Each row is a point. The window is the flat piece filled in between its corners: a triangle in 3 columns, a solid with four corners in 4, and so on. A path goes straight from each point to the next, and from the last back to the first. List the points from which the path goes on through the window.

Window:
[[-22 -41  84   3]
 [  9  34 -66 -21]
 [ -6  44 -13  10]
 [ -9  -1 -34  24]]
Path:
(1): [-73 -28  20  16]
(2): [-46  48 -40  13]
(3): [18 33  5  7]
(4): [ 49  23  20 -34]
(5): [-50  57 -77  17]
(6): [-38  47 -64 -22]
(7): [ 38  25 -62  28]
(8): [ 48  23 -77 -10]
(9): [-31  48 -67  12]
(10): [-48  11 -65 -35]
(11): [ 50  33 -40  -1]
(12): [ 16 -23  70  -9]
Through the window after points: 2, 12

Window:
[[  -2 -107  -15  -74  -43   38]
 [  10   47   25   22   23  -22]
 [ -13  -74   26  -23   -3  -26]
 [  94  -31   56  -42   41   43]
 [  50    3  -36   -9   51    1]
 [  19  -35   18   29  -15  -15]]
Path:
(1): [ 60 -58  16 -24 -44  -4]
(2): [-24 -85  -8 -27  12  17]
(3): [  3 -41  22  -8  23  77]
(4): [ 16 -49  -5 -32 -13 -77]
(5): [ 97  -6 -35 -54  35 -32]
(6): [-5 -5 -4 33 49 43]
(7): [-20 -68  39  -5  -9  30]
(8): [ 36 -62   6 -30  -2 -19]
Through the window after points: 3, 5

Window, 9 rows:
[[  15  -79   -4    4  -15  -10  -12 -103  -70]
 [ -46  -72    4  -63   -7  -57   72  -31    5]
 [   3  -21   75   29   33    5  -50   38  -16]
 [  23   25   30  -37   -1   -6  -40   49  -39]
 [  77   80   53   25   -7  -36   12  -51  -17]
 [ -47    1    5   23   66   54  -20  107  -35]
 [  92   26   49   -1   51    0  -33  -51  -10]
 [ -42  -33    8   -5  -20   33  -61  -69   -5]
 [ -20 -111   -3   -1  -29   36    5  -12   20]]
Path:
(1): [-34 -34   6   2  10 -43  -1 -16  -6]
(2): [ -9 -91  14 -43 -23  23  34 -26   3]
(3): [-15 -52  53 -43   0  29  53 -18 -15]
(4): [-27 -72 -20 -12  -9 -52   1 -18  15]
(5): [ 24 -20 -35  27  48 -23 -49  22   5]
(6): [-28 -59  34  -4  -6  25   7 -22  -6]
(7): [ 21  32  99 -53  11  10  20 -61 -40]
(8): [ 15 -21  -2  34   5  18 -63   3  -6]
(9): [ 12 -32 -27 -17   4 -67   3 -44  23]
(10): [-84 -76  62 -63   1  22  81  21 -47]
(11): [  6 -32  62 -18   9  29  -7 -27 -56]
(12): [ 33  -6 -34  60  -2  -2 -72  31  51]
Through the window after points: 1, 3, 9

Window (11 x 11):
[[-80 -41  60 -60  -4  77 -36  23  26 -69  30]
 [ 28  -7 -15  63  34  28  -9 -39 -47   7  85]
 [-29 -25  13 108 -39   3  61  -3  16 -47   9]
 [-30 -42  60 -19  37  25  42  44  13   1   5]
 [ 30 -48  -2  -8 -63  26 -63  22 -59  31 -33]
 [ 36  66 -16 -17 -45 -94 -21 -52  48  21 -28]
 [ -1   0  51 -50 -35 -37  80 -31 -89 -58  -3]
 [-44 -39  12  70  49   8 -74  -7   7  15 -17]
 [-33   9 -27 -15 -61 -63  26  22 -36  56  30]
 [-19 -26  33 -59  48  46  10  77 -68 -84   4]
 [-44 -42 -14 -37 -61  50 109  13 -75 -42 -79]]
Path:
(1): [-64  50  87 -26 -40  50 -25  -1 -45  21 -25]
(2): [ 29 -64 -41 -22 -20 -20  32  21 -17 -43  17]
(3): [ 22 -75 -45  -5  -9 -18  23 -93   0 -36   8]
(4): [-53  33  50  31 -29  23 -23  71 -45   6  -3]
(5): [-25  39  60 -16   2  54  39 -16 -29 -14 -19]
(6): [-43 -98   3 -40 -27 -12  -7  31 -16 -64  36]
(7): [ -2 -71 -27  11  -5   2  -8  46 -10 -35   4]
(8): [-54  22  74 -18  -6  59  12  -2  -4  23 -18]
(9): [-30  27  36   7  -2  48  16  -6  -4 -18  -8]
(10): [-10 -53  22 -16  -7   0  16  18 -27 -45  -8]
(11): [-64 -68  16 -48 -27  33 -34  12  17 -75  -3]
(12): [-46  32  90 -11  21  83  20  26 -10  -3  56]
(13): [-35  17  40  33  10  31   0   5 -50  -9  25]
(14): [ 15 -64 -20 -21 -11 -36  11   9 -21 -19 -40]
(15): [  1 -66   3 -30 -48 -44  54 -18 -22 -16  19]
(16): [-44  56  20  24   9  21   1  42 -24  24  -6]
Through the window after points: 5, 11, 15
